Rows are points. Any point is a mix of the corners, with weights that add up to 1. It lies inside the corners' shape when no weight is negative. Is each point inside? If not, which corners have a negative weight?

Corners:
(1): +0.72; -0.86; -0.56
(2): +1.65; -0.98; +1.14
(3): -3.25; -0.56; +2.43
(4): +2.76; +2.68; -2.05
Points:
+2.13; +1.52; -1.04 -> inside
-0.26; -1.42; +1.05 -> outside (4)
+1.01; +2.02; -0.44 -> outside (1)
-0.05; -0.15; +1.20 -> outside (1)
+0.52; +1.20; +0.30 -> outside (1)
+0.21; +1.27; -0.98 -> outside (2)
+0.68; +0.17; +0.49 -> inside
+1.89; +1.01; -0.66 -> inside
+2.31; +2.09; -1.63 -> inside

Corners:
(1): +1.40; +1.50; -0.94; -0.82; -1.13; -1.62; -0.08; +0.45; +0.20; -2.33; -1.74
(2): +0.68; +0.23; -0.36; -3.73; +1.83; +0.20; +2.32; -0.15; +2.22; -1.72; +1.57
(3): -2.37; +0.32; +0.52; -2.65; +1.88; -1.96; -0.01; -4.79; +2.51; +0.31; -0.12
(4): +0.33; -1.01; +1.03; +1.84; -0.94; +0.66; -1.19; +1.52; +1.07; -3.14; -1.12
(5): +0.52; -0.63; +2.09; +0.46; -0.73; -1.27; -0.58; +0.51; +2.18; -0.60; +1.84
(6): -1.68; -0.07; -3.57; -0.19; +1.09; -2.05; -1.03; +0.47; -1.83; +1.61; -1.10
(7): +0.87; -0.76; -1.85; +0.61; -1.47; +0.73; -2.03; +0.51; +1.34; +1.34; +0.35
(8): -1.63; -1.75; -1.13; +1.12; -2.76; -1.01; -0.72; +0.10; +0.85; -1.20; -0.02
(9): -0.15; -2.98; +3.16; -1.47; -2.06; +1.61; -2.07; -3.17; +0.30; -0.53; +2.58
(10): +1.89; -2.00; +0.13; +2.22; -0.99; -1.13; +0.69; +0.29; +0.92; -2.41; -1.09
(11): -2.24; +1.57; -0.54; +1.09; +0.09; +1.23; +1.79; -3.79; -2.19; -1.26; +2.68
(12): +1.48; -1.21; +0.83; -2.53; -1.88; +1.65; -0.21; +1.32; +1.71; +2.13; -0.43
Points:
-0.46; -0.91; +0.48; +0.08; -0.48; -0.26; -0.74; -1.14; +0.56; -1.44; +0.46 -> outside (12)
+0.98; -1.50; +1.37; -1.47; -0.52; -0.34; -0.84; +0.21; +1.44; -0.79; -0.71 -> outside (7, 8, 11)
+0.40; -0.85; -0.54; -0.32; -0.86; +0.36; -0.95; -0.30; +1.06; +0.07; +0.62 -> inside
-0.18; -0.57; -0.23; -0.01; -0.88; +0.50; -0.72; -1.18; +0.46; -0.14; +0.97 -> inside

Corners:
(1): +1.24; +0.44; -1.24; +0.34; -0.64; +1.08; +2.31; +7.34; -0.58; +0.06; +1.43; +0.05; +0.66; +1.72; +1.36; -1.31; -0.30; +0.90; -0.82; +2.48
(2): +1.70; -0.30; -0.73; -0.14; -0.33; -0.76; -0.41; -0.83; +0.01; +1.25; +1.21; -1.11; -1.82; -1.59; -0.17; -1.64; +1.31; -0.50; -1.83; -1.46
(3): -1.57; -3.34; +1.31; -3.84; -1.30; -0.10; +0.16; +1.45; -0.87; +1.48; +1.63; +0.70; -0.48; -1.32; -1.56; -1.98; +1.52; +0.51; +0.66; +0.64
(4): +1.07; +0.21; +0.03; -1.28; +2.54; +0.70; -1.44; +1.69; -0.44; +1.90; +1.07; -3.28; +0.68; +0.15; -1.23; -1.25; -0.03; +1.34; +0.95; +0.51
(5): +2.45; -1.99; +1.04; +0.99; -1.24; +0.01; +0.15; -0.50; -1.89; -0.33; -0.78; +0.66; -1.34; +0.96; -7.05; -1.80; -0.29; +0.36; +2.79; -0.85
(6): +1.23; -0.18; -0.07; +0.82; +1.41; -0.70; +1.24; +1.53; -0.03; -5.20; +1.75; -0.12; -0.95; +1.25; +0.00; -1.29; -0.20; +1.34; +0.68; -0.06
(7): -3.46; +0.82; -0.95; -0.82; -1.17; +1.33; +0.17; +0.39; +1.79; +1.77; +1.80; -2.28; +0.61; +2.15; +0.60; -1.48; -0.56; +0.62; -0.06; -0.44
(8): +1.31; +0.20; -0.04; +0.01; +1.15; -0.56; -2.41; -2.36; +3.01; +2.40; -2.75; +0.77; +3.42; +0.05; -0.51; -1.63; -0.75; -0.83; -1.56; -1.60
(9): -0.67; -1.88; -0.91; +0.72; +1.22; +0.99; +1.25; -1.91; +0.25; +1.46; +0.13; +2.11; -0.71; -0.95; -5.19; +2.80; -1.19; -1.96; -1.65; -0.81
(10): +1.40; +0.57; +1.72; -0.40; -0.09; +1.83; -3.37; -0.25; +2.52; +0.45; -3.19; -2.56; -0.68; +1.34; +0.51; -2.25; +5.80; -0.48; +6.01; -1.08
(11): -2.83; -0.74; -1.12; +0.29; -1.06; -0.35; +2.09; -1.05; -2.53; +2.14; -1.04; +1.16; +1.52; +1.84; -1.55; +0.88; -0.86; -0.24; -1.49; -1.10
(12): +0.93; +1.09; +0.60; -2.33; +0.55; +1.33; +0.27; -0.87; -0.81; +2.66; +0.21; +1.05; -1.17; +0.51; +0.40; -1.77; -0.22; +1.29; -0.35; -1.10
(13): +2.45; -0.54; -1.90; -0.35; -2.28; +0.31; -0.30; +0.45; -1.21; -7.41; +0.97; +0.08; -1.75; +0.93; +0.81; -0.46; -0.71; -0.30; -1.95; -1.15
(14): +1.89; +0.53; +1.21; -1.02; +0.33; -0.08; +1.43; -1.26; +0.37; +1.40; -0.20; -2.16; +1.32; +0.28; +0.81; +1.10; -0.78; -1.27; -0.75; -1.96
(15): +1.69; +1.04; +1.46; +0.54; -1.37; -1.59; +0.85; +0.06; -1.08; -0.60; -0.55; +0.97; -0.93; +1.79; -2.11; -0.87; +0.64; -2.65; -1.84; -0.28
(16): +1.31; +0.07; +0.53; +1.19; -1.06; -2.60; +0.46; -0.84; -0.47; -0.98; +0.26; -0.60; +0.00; +1.31; -1.21; +0.01; -0.40; -5.23; +4.31; -1.74
(17): +0.77; +0.69; +1.39; +0.66; -0.50; +0.40; +0.01; -0.76; -1.35; +0.59; -1.40; +0.06; -1.87; -0.37; +0.04; +0.02; -1.24; +0.13; -0.64; -0.61
(18): +1.09; +0.81; -1.10; +1.00; -0.21; -0.59; +1.56; -1.10; -0.25; +1.75; -1.38; -0.07; +0.73; +1.77; +0.34; +1.16; -0.92; -0.18; -1.34; +3.36
(19): -0.10; -0.97; -0.84; -0.43; +1.28; -1.81; -1.14; -1.19; +1.63; +1.58; -0.73; -0.66; -0.71; +1.95; +0.03; +1.40; -0.52; +1.43; -0.65; -1.56
(20): +0.20; +0.96; +1.65; -0.26; +0.05; -0.06; -1.48; -2.16; +0.50; +2.71; +1.98; -0.33; +2.86; +1.32; +0.76; +0.69; -1.34; +1.88; -0.96; -1.04
(21): +1.13; +1.98; +0.14; -2.86; -1.62; +0.07; +0.98; -0.17; -0.82; +1.85; +0.24; +0.43; -0.12; -2.12; +0.57; +1.28; -0.27; +2.27; -1.87; -0.74
Points:
+0.10; -0.25; +0.35; +0.02; +0.52; -0.06; -0.32; +0.22; +0.35; +2.05; +0.30; -0.44; +0.46; +1.28; -1.58; -1.15; +0.48; +0.15; +1.01; +0.07 -> outside (13, 14, 17, 21)
-0.01; +1.22; -0.65; -0.01; +0.39; -0.05; -0.36; -2.22; +0.52; +0.76; -1.00; -0.49; -0.73; +0.70; -0.33; +0.27; +0.01; -0.66; -0.74; -1.14 -> outside (1, 3, 5, 14, 20)
+0.89; +0.79; -0.15; +0.18; +0.10; -0.66; -0.33; -1.71; +0.46; +0.33; -0.34; -0.66; +0.15; +0.52; +0.35; +0.07; -0.16; -1.19; -0.32; -1.46 -> outside (1, 3, 5)
+1.88; -0.42; -0.33; +0.34; +0.11; -0.52; -0.23; +0.03; -0.53; -0.91; -1.10; +0.63; -0.97; +0.33; -1.71; -0.93; +0.40; -0.45; +0.04; -1.26 -> outside (3, 7, 14, 18, 20)
+0.24; +0.49; +0.55; +0.42; +0.58; +0.14; +1.07; +0.42; -0.45; +1.77; +0.17; -0.88; +0.12; +1.97; -0.72; +0.05; -0.39; -0.41; +0.91; +0.07 -> outside (2, 3, 8, 13, 21)

Corners:
(1): +0.28; +0.56; -2.94; +0.51; -0.66; +0.38; +1.48; -0.10; +0.53; -0.33; +0.21; -1.57; +1.17; -0.26; -0.36; +0.26; -0.16; -0.37; +0.15; +0.53
(2): +1.76; +0.48; +1.44; +1.21; -0.56; +0.29; +1.01; -1.88; -0.34; +1.54; -0.76; -1.76; -0.56; -0.13; -0.88; +0.01; +0.57; +0.28; -1.16; +1.66
(3): -0.98; +1.65; +2.15; -1.86; -2.25; -1.41; -2.05; +0.58; -0.69; +1.07; -1.95; -1.37; -3.10; -0.70; -6.92; -0.15; -1.14; +1.62; -1.43; -2.52
(4): -1.36; +0.77; +0.09; -1.47; +1.17; +0.95; +1.97; -0.38; +0.35; +0.61; -0.64; -0.03; +0.91; +2.28; +1.65; -0.46; +2.35; +0.25; -0.78; +3.21
(5): -0.66; -1.03; +1.45; -1.61; +1.79; +0.14; +2.41; +1.05; -0.70; -1.17; +0.64; -0.41; +0.30; +2.01; +0.44; +2.22; +0.36; +0.88; -0.98; +1.52
(6): +1.30; +0.25; +0.46; -0.86; -0.04; +0.54; +1.09; -0.33; -2.03; -0.31; -5.82; -0.07; -0.33; +2.64; -4.00; -0.97; +1.79; +1.01; -1.24; +0.50
(7): +1.59; +1.83; +2.66; +0.11; -1.55; +4.30; +0.91; -1.82; -1.52; +0.57; +0.02; -0.53; +0.15; -0.65; +0.91; +2.35; +0.74; +0.22; -0.45; -0.63
(8): +2.56; -0.23; -2.98; +1.43; +0.37; -0.65; +1.89; +0.28; -0.75; -0.18; +0.80; +0.09; +1.11; +2.39; -0.25; -1.07; +2.17; -2.25; +3.16; +2.37
(9): -0.20; -1.31; +0.77; -2.29; -2.00; -0.54; +2.10; +0.81; -0.69; +0.71; +0.02; -0.12; +1.46; +0.73; +0.12; -0.11; -0.34; -3.43; +2.14; +2.75
(10): -1.38; +1.40; +0.43; -2.77; -0.85; -0.08; +2.76; +0.46; +0.79; +0.18; +0.38; -1.02; +1.18; -1.67; -0.74; +1.28; +3.83; -2.84; +0.57; +2.47
(11): -0.47; +2.08; +1.46; -0.22; -1.32; +1.68; +0.99; +1.68; +0.13; +0.29; -0.87; -1.78; -1.23; +1.27; -0.62; +0.60; +2.83; +1.30; -1.86; +2.83
(12): -0.36; -1.66; +2.79; +1.71; +0.19; +4.95; +1.05; -0.14; +0.04; +0.69; -0.28; -0.11; -1.02; +0.59; +1.71; +2.62; +0.21; +0.06; +1.91; +1.51
(13): -1.46; -2.24; +0.58; -1.50; +0.00; -1.03; -1.77; -0.03; -0.53; -1.27; +0.56; +0.03; -0.16; +0.07; +0.58; -1.65; -1.32; -1.14; +0.10; +0.74
(14): -0.42; -1.59; -0.06; +0.86; -0.42; -1.66; -2.17; -1.42; +1.42; -0.70; +0.69; -3.30; -1.19; -0.45; +0.68; -0.34; -3.17; +0.90; +1.24; -2.52
(15): -1.83; -0.24; -0.26; -2.28; -0.18; +0.44; +0.41; -1.00; +0.78; -1.25; -0.01; -2.05; -1.21; +0.42; +1.57; +0.23; -1.99; -1.35; -1.19; +1.35
(16): -0.04; -3.02; -0.81; -1.60; +0.37; -1.23; -2.33; +0.19; -0.54; +0.37; +0.75; -0.82; -1.51; +0.95; +0.02; +0.66; -1.37; +1.71; -0.76; -3.01
(17): -1.08; -0.57; -1.58; -0.93; -2.50; +0.21; -3.28; -2.69; -0.65; -1.29; +0.38; +0.04; -0.60; +1.39; +1.34; +0.14; +1.57; +0.65; +0.34; +1.71
(18): +1.97; -1.29; -0.51; +8.63; -0.65; -0.28; +2.99; +0.07; -1.69; +0.53; +0.09; +1.15; -0.74; +3.55; +1.57; +2.10; -0.93; -0.23; +3.10; -1.84
(19): +2.80; -0.28; +2.23; +3.64; +1.39; -0.72; +3.02; +0.86; +0.28; +0.12; -0.84; +1.86; -1.45; -0.07; +1.06; -1.01; -1.40; -0.01; +1.83; +2.28
(20): -1.22; -1.01; +1.45; -1.56; +0.59; -0.66; -5.35; +1.04; -1.12; +1.48; -0.65; -1.41; -0.35; +0.12; +0.14; +0.64; -1.44; +1.32; -0.66; +0.45
(21): -1.08; -0.67; +0.97; -0.81; +0.74; +1.89; -2.15; +0.22; +2.56; -1.22; -0.68; -0.24; +0.34; +0.72; +1.74; +0.97; +0.29; +0.21; -1.57; +2.24
Points:
+0.28; -1.35; +0.72; +0.11; -0.37; -0.09; -0.21; -0.16; -0.51; +0.12; -0.12; -0.32; -0.49; +0.76; +0.18; +0.59; -0.60; -0.39; +0.88; +0.02 -> outside (1, 4, 11)
-0.30; -0.56; +0.46; -0.60; +0.05; +0.22; +0.60; -0.08; -0.04; -0.35; -0.13; -0.73; -0.50; +0.71; +0.47; +0.45; -0.47; -0.25; -0.14; +0.96 -> inside
+0.62; -0.31; -0.02; +1.32; -0.09; +0.14; +0.93; -0.14; -0.46; +0.23; -0.21; -0.33; -0.13; +1.37; +0.28; +0.35; +0.39; -0.26; +0.80; +0.86 -> inside
+0.02; -0.36; +0.49; -0.05; -0.54; -0.07; -0.47; -0.18; -0.38; +0.19; -0.45; -0.52; -0.81; +0.61; -0.58; +0.30; -0.09; +0.36; +0.06; +0.31 -> inside
